Each row is a point. The window is the flat piece filled in between its corners: a triangle in 3 columns, a solid with four corners in 4, and so on. A path goes straight from each point to the next, and from the last back to the first. After which points does the path pass through the window?
(in the rows, 128 means zero)

Window:
[[119 168 134]
 [ 91 146 132]
 [105  68 106]]
Path:
(1): [118 127 156]
(2): [123 154  82]
(3): [ 90 165 123]
(4): [110 151 154]
(5): [119 154 144]
(6): [111 174 106]
(7): [ 89 150 104]
(8): [100 124 170]
(9): [103 111 148]
(10): [ 93 130  81]
(11): [ 91 150 114]
(12): [ 94 137 152]
Through the window after points: 5, 7, 9, 11

Window (6 x 6):
[[155 103 146 147 142 129]
 [169 168 132 122 123 122]
 [144 116 129  99 159 121]
 [129 126 149 128 200 113]
 [117 160 128 147  32 123]
 [ 89  92  65 194 128 111]]
Path:
(1): [146 123 137 127 158  68]
(2): [149 137 149 125 114  84]
(3): [140 138 148 130 128 157]
(4): [125 148 124 138  84 138]
(5): [132 127 136 126  83  75]
(6): [170 135 153 114 137  81]
(7): [145 154 152 120 153 163]
(8): [120 131 134 139 159 146]
Through the window after points: 4, 8

Window:
[[ 97 163 144 113 144 122 113 118]
 [176 101 119 101 135 131  58 157]
 [147 140  98 123 156 132 138 132]
 [ 58 120 152 158 134 166 104 123]
 [189 109 150 133 139 105 130 143]
 [147 109 159 114 156 159 147 127]
 [181 179 113 108  36 176 122 135]
 [ 93 135 128 112  46 172 142 104]]
Path:
(1): [100 112 132 126 160 134 147 167]
(2): [126 125 151 112 105 138 127 178]
(3): [144 124 145 136 103 155 110  76]
(4): [170 157 125 117  73 179 112  82]
(5): [142 155 120 110  63 155 125 159]
(6): [160 120 139 123 128 120 132 158]
(7): [196 121 139 134 131 135 108  80]
(8): [144 116 125 135 138 151 108  73]
(9): [111 136 138 124 132 143 122 161]
(10): [136 120 147 114 123 125 132 195]
(11): [161 123 134 135 137 127 124 113]
(12): [138 108 146 129 165 145 108  83]
Through the window after points: 4, 6, 8, 10

Window (11 x 11):
[[132 134 135 122  75 177 138  67 100  99 151]
 [ 75  94 148 170 152 163 156 169 159 143 109]
 [125 122 114 159 103 147 148 140 162  84 119]
 [ 77 170 113  60 147 141 179 106 151  57 151]
 [176 181 123  69  94 102 184 175 159 162 139]
 [148 155 174 130 145  43 138 168 138  71 147]
 [143 157 129 128 167  82  92 125 150 112 126]
 [109  90 141  82 117 129 135 180 146 129 120]
 [107 119 117 182 125 151 126 165  88  69 132]
 [175 113 111  97 144 147 158  70 125 157 119]
 [109 113  88  83  76  94 156 129  88 148 128]]
Path:
(1): [139 148 146 115 106 122 150 141 119 111  71]
(2): [123 156 131 120 132 120 140 119 124 100 102]
(3): [133 141 117 134 125 122 140 126 135 105 160]
(4): [129 124 118  86 122 123 150 116 149 126 157]
(5): [119 142 133  85 112 120 153 119 139 122 107]
(6): [111 148 132 105 118 141 157 138 126 112  63]
(7): [127 126 113 111 118 133 148 143 145 131 151]
(8): [151 122 119 112 119  96 144 131 143 110 186]
(9): [138 161 137  81 105  98 143 126 100  92  92]
(10): [121 150 151 107 117 149 172 127 133 114  68]
(11): [119 114 102 116 137 126 146 138 150 130 190]
(12): [129 120 111 118 131 128 153 141 145 128 196]
Through the window after points: 10, 12

Window (14 x 14):
[[100 104  94 141 153 133 109 129 172 132 164 163  91 140]
 [132 130 109 116 162 123 149 140 115 139 136 158 186 143]
 [119 117 106 104 145 113 147 127 151 112 153  99 148 141]
 [124 117 122 112 167 130 140 123 112  92  15 150 144 133]
 [148  97 121 132 161 131  84 135 138 123 117 100 126 126]
 [154 137 167 147 152 129 147 135 158 165 142 115 105 143]
 [158 122 111 164 147 104 126 112 166 133 149 128 156 137]
 [137  93 117 161  99 133 123 139 117 135 107  66 130 138]
 [188 103 131 132 139 132 152 136 151 141 134 137 100 144]
 [147 121 162 135 158  71 137 124 112 124 117 147 108 140]
 [148 190 142 134  92 131 121 171 136 108 147 154 171 155]
 [135  95 140 119 132 137 113  88 160 144 129 167 106 145]
 [159 249 122 126 103 141 103 146 123 146 167 144  88 124]
 [153 125 140 156 137 157 143 119 133 107 160 139 147 142]]
Path:
(1): [134 117 133 126 131 116 140 136 138 133 133 154 150  85]
(2): [146 127 113 129 161 132 126 118 133 137 133 137 142 191]
(3): [137 132 116 134 166 128 122 127 127 129 115 125 126 198]
(4): [139 117 131 128 126 113 133 138 150 143 135 138 121  93]
(5): [135 118 127 134 138 121 113 136 146 126 133 132 126 115]
(6): [150 121 119 129 171 129 117 124 123 121 129 121 127 197]
(7): [162 146 125 131 143 131 127 121 121 130 128 115 121 196]
(8): [159 118 140 136 128 120 139 143 142 135 129 132 132  87]
Through the window after points: 1, 5

Window:
[[134 101 165 118 124 120  91 107 103 110  97 116  58 118]
 [137 139 144  82 130 115 166 102 117 141  68 136 101  76]
 [107 145  98 190  81  96 151 115 118  88 135 142  93 122]
 [131 157 116 121 131 123  99 153 115 183 142 157 205 103]
 [ 97 108 173 144 116 121 160 182 119 155 173 139  74 108]
 [114 124  97 140 106 133 102 174 189 154 110 132  98 130]
 [110 109  94 118 196  88 117 111  82 127 128 122 158 120]
 [129 165 101 107 112 112 150 143 141  41  89 114 142  98]
 [147 172  67 163 118 150 155 160 130 111  85  97 143  99]
 [111  97 155  86 123  75  99 159  99 162  89 136 175 154]
 [125  79  89 145 130 148 142  83  85 117 115 148 170 104]
 [176 104 139 214 127 137 183 132 161 105 128 159 117 136]
 [133 104 101  80 125 114  98 162  74 151 128 176 140 156]
 [175  62 129 139 100 107 115  92 121 147 151 113  89 132]]
Path:
(1): [122 135 135 110 124 151 137 121 104 149 123 127 148 137]
(2): [141  93 116 147 126  64 129 130  92 102 108 149 118  82]
(3): [134 101 115 145 129 111 121 135 121 124 123 146 116  84]
(4): [124 165  97 145 115 143 165 103 101 117 126 105 140 173]
(5): [143 130 130 150 118 140 144 122 141 135 126 114 134 153]
(6): [132  98  96 160 126 111 132 152 106  98 121 164 131  98]
(7): [167  88 123 175 121 101 145 136 126 116 121 145 111 110]
(8): [109 144 138 122 123 172 143 110 152 148 143 126 126 165]
Through the window after points: 7
